Each row of a before or after table is a point. The points were changed in one or more steps. Then noise was added and the rows were shuffled. The steps act on how far a point lies along the listed directions, d1 being the first. Write out the steps. A step turns or swaps two directions, mirrors them in a line or flattens them onto one, adds a multiple of one to another, or multiplies one. Angles are multiples of 10 degrees, from the lower direction toward the higher: turns from -170 to 170, lines from 10 to 170 but not 90. Use the fewest steps. Two steps may share a direction if one is a turn and the other turns, adds or multiplies; they go together, in the order done. Otherwise the lowest direction goes first.

Directions:
(1): [-39  41   1]
(2): [-19 -18 -50]
Before, 12 rows:
[[-29  19 -16]
 [ -5  18  25]
 [ -5  11  33]
 [  4 -47 -43]
 [-25  18  -5]
 [ -3  10  27]
 [ -9  20  31]
 [-25   0 -13]
 [ -6  18  36]
 [  4  -4 -11]
 [-15  14  10]
 [-27  18 -23]]
After (12 x 3):
[[  -9   18   20]
 [ -23  -73 -111]
 [   6   36   71]
 [   7   31   60]
 [  11   35   84]
 [ -37   11  -40]
 [ -36  -10  -38]
 [ -40    5  -54]
 [  -2   -9  -24]
 [ -30   16  -15]
 [  12   22   62]
 [  12   26   74]]
Steps: multiply d2 by 2.5

Directions:
(1): [-31 -28  44 -24]
(2): [ 10  42   7 -49]
Before:
[[ 28   9 -72  26]
 [ 27  41  -7 -19]
 [ 14  14  -7  -9]
 [  4  16   1 -17]
 [-11 -56  -9  53]
 [  9  46  18 -47]
 [  8  -7 -11  22]
 [-20 -11  19 -30]
 [  2  19  -6  15]
 [ 32  55 -35 -23]]
After (10 x 4):
[[   2    0   -2    4]
 [  -5   -1   16    1]
 [  16   14  -20   12]
 [   0   -6    2   -4]
 [  69   53 -120   42]
 [ -39  -36   46  -36]
 [  37   25  -29   25]
 [  17   13  -19   10]
 [  12   27  -17   20]
 [  51   42  -77   37]]
Steps: multiply d1 by 2; multiply d2 by 0

Directions:
(1): [  0  27  37 -53  -8  16   6 -57]
(2): [ 42 -51  16 -14 -48 -28 -26  -4]
Before, 10 rows:
[[-23  37   5 -12   7  17  -9 -38]
 [ 11 -43 -17  -8  -7 -19 -12   4]
 [  7   6  44 -75 -11  16  -9 -54]
 [-11  -4 -25  25  25  27   1  27]
 [ 39 -43  54 -40 -42 -12  -6 -82]
 [-29  55  21 -39  44  38  14 -30]
 [  8  -6 -15  33  -2 -25 -34  37]
 [ 17 -18   0   8  -9  -5   1   9]
 [ 27   1  54 -33 -51  -7 -12 -35]
 [ 38 -15  70 -91 -53 -10  -7 -76]]
After:
[[  8  -7  -5  31  -7 -30 -39  40]
 [-10 -13 -31   9  29 -11   1  21]
 [ -8  27  14 -24  -9   9 -16 -45]
 [ 30 -43   1  -2 -24  11 -24   5]
 [-56  47 -16  39  72  37  46 -26]
 [-73  90  -6  -1  74  44  52 -11]
 [  8 -11 -15  16  11  -2  13  20]
 [-38  54   6 -34  44  43  15 -28]
 [-38  67   1  20  28  31  27   3]
 [ 10  18  45 -69   3  20  -6 -55]]
Steps: mirror d1 and d2 in the line at 160 degrees
